Every row gives one point. Each copy is the shape, with its points in the same order, turned, moved and blurred by noise. Is it also mirrored, or only turned?
(in the rows, 128 means zero)

Shape (8 x 2):
[[111  99]
 [127 165]
 [203 138]
 [132 112]
 [130 158]
 [101  76]
 [170 148]
 [ 76  97]]
Copy 1 (8 x 2):
[[152 115]
 [ 95 148]
 [ 56  80]
 [130 109]
 [102 148]
 [175 110]
 [ 74 112]
 [185 142]]
Copy 1 is: mirrored
Copy 2 (8 x 2):
[[158 125]
 [109 174]
 [ 60 110]
 [136 125]
 [114 166]
 [181 109]
 [ 84 136]
 [189 142]]
Copy 2 is: mirrored
Copy 3 (8 x 2):
[[106  81]
 [113 148]
 [193 129]
 [123  97]
 [117 143]
 [ 92  60]
 [162 139]
 [ 69  84]]
Copy 3 is: only turned
Copy 4 (8 x 2):
[[131 104]
 [108 165]
 [177 191]
 [147 117]
 [117 161]
 [146  79]
 [151 176]
 [112  85]]
Copy 4 is: only turned

Shape (10 x 4):
[[131 174 123 101]
 [135 160 114 113]
 [127 157 145 139]
 [156 146 147 163]
 [104 166 132  79]
 [ 96 196 129 131]
 [135 171  84 123]
 [ 86 128 186 105]
 [120 112 160 141]
 [107 124  95 245]]
Copy 1 (10 x 4):
[[156 105 123  79]
 [148 106 116  97]
 [136  88 147 110]
 [148  80 151 147]
 [135 122 133  55]
 [124  66 128  66]
 [148  96  82  98]
 [105 121 197  81]
 [110 114 172 129]
 [ 70  36 107 189]]
Copy 1 is: mirrored
Copy 2 (10 x 4):
[[ 90 150 125 101]
 [104 146 127 120]
 [122 132 101 106]
 [160 125 110 108]
 [ 58 130 116 102]
 [ 92 165  80  93]
 [107 180 130 131]
 [ 76  75  82 108]
 [127  93  95 129]
 [193 167  42 185]]
Copy 2 is: mirrored
Copy 3 (10 x 4):
[[117 152  99 104]
 [119 143 102 127]
 [103 141 132 123]
 [118 158 154 155]
 [117 139  95  81]
 [ 66 164 109  98]
 [ 94 144  77 142]
 [122 119 163  67]
 [115 114 173 124]
 [ 34 103 165 201]]
Copy 3 is: only turned
Copy 4 (10 x 4):
[[132 114  81 164]
 [132 118  90 151]
 [124 125 117 175]
 [138 149 136 174]
 [109  79  76 157]
 [ 87 125  80 186]
 [126 154  74 144]
 [100  60 139 173]
 [116 105 164 147]
 [ 73 224 166 132]]
Copy 4 is: mirrored

Shape (9 x 6):
[[130  98 140 130 115  91]
 [134 110 157 148  87 140]
 [160 117 117 127  73 160]
 [ 91 136 163 173  79 158]
 [141 201 120 121 145  63]
 [120 152 176 124  54 116]
 [120 193 124 118 157 110]
 [153 143 180 112 187 122]
 [ 97 152  75  83 106 205]]
Copy 1 (9 x 6):
[[125  93 141  84 139 117]
 [128 138 134  76 105 139]
 [146 150  89  88 124 157]
 [ 89 167 141  82  71 129]
 [131 117 116 168 132  37]
 [122 120 104  79  64 105]
 [114 130 132 177 119  86]
 [160 102 184 171 112 113]
 [ 81 147  66 166 117 189]]
Copy 1 is: mirrored
Copy 2 (9 x 6):
[[155  90 123 138 105 104]
 [180 143 139 149  92 119]
 [178 149 124 155  75 180]
 [146 202 156 144  95 100]
 [ 66  77 172 114 120 163]
 [158 147 188 125  58 131]
 [ 76 129 150  95 138 151]
 [147 103 152  95 178 144]
 [127 193  71  79  88 201]]
Copy 2 is: mirrored
Copy 3 (9 x 6):
[[ 89 102 151 124 124 135]
 [112  93 145 173  87 139]
 [112  92  89 187  99 157]
 [131 105 146 188  69  90]
 [115 189 146 142 185 132]
 [105 153 146 165  58 135]
 [151 164 129 142 169 116]
 [177 115 175 122 160 161]
 [168 111  26 153 109 109]]
Copy 3 is: mirrored
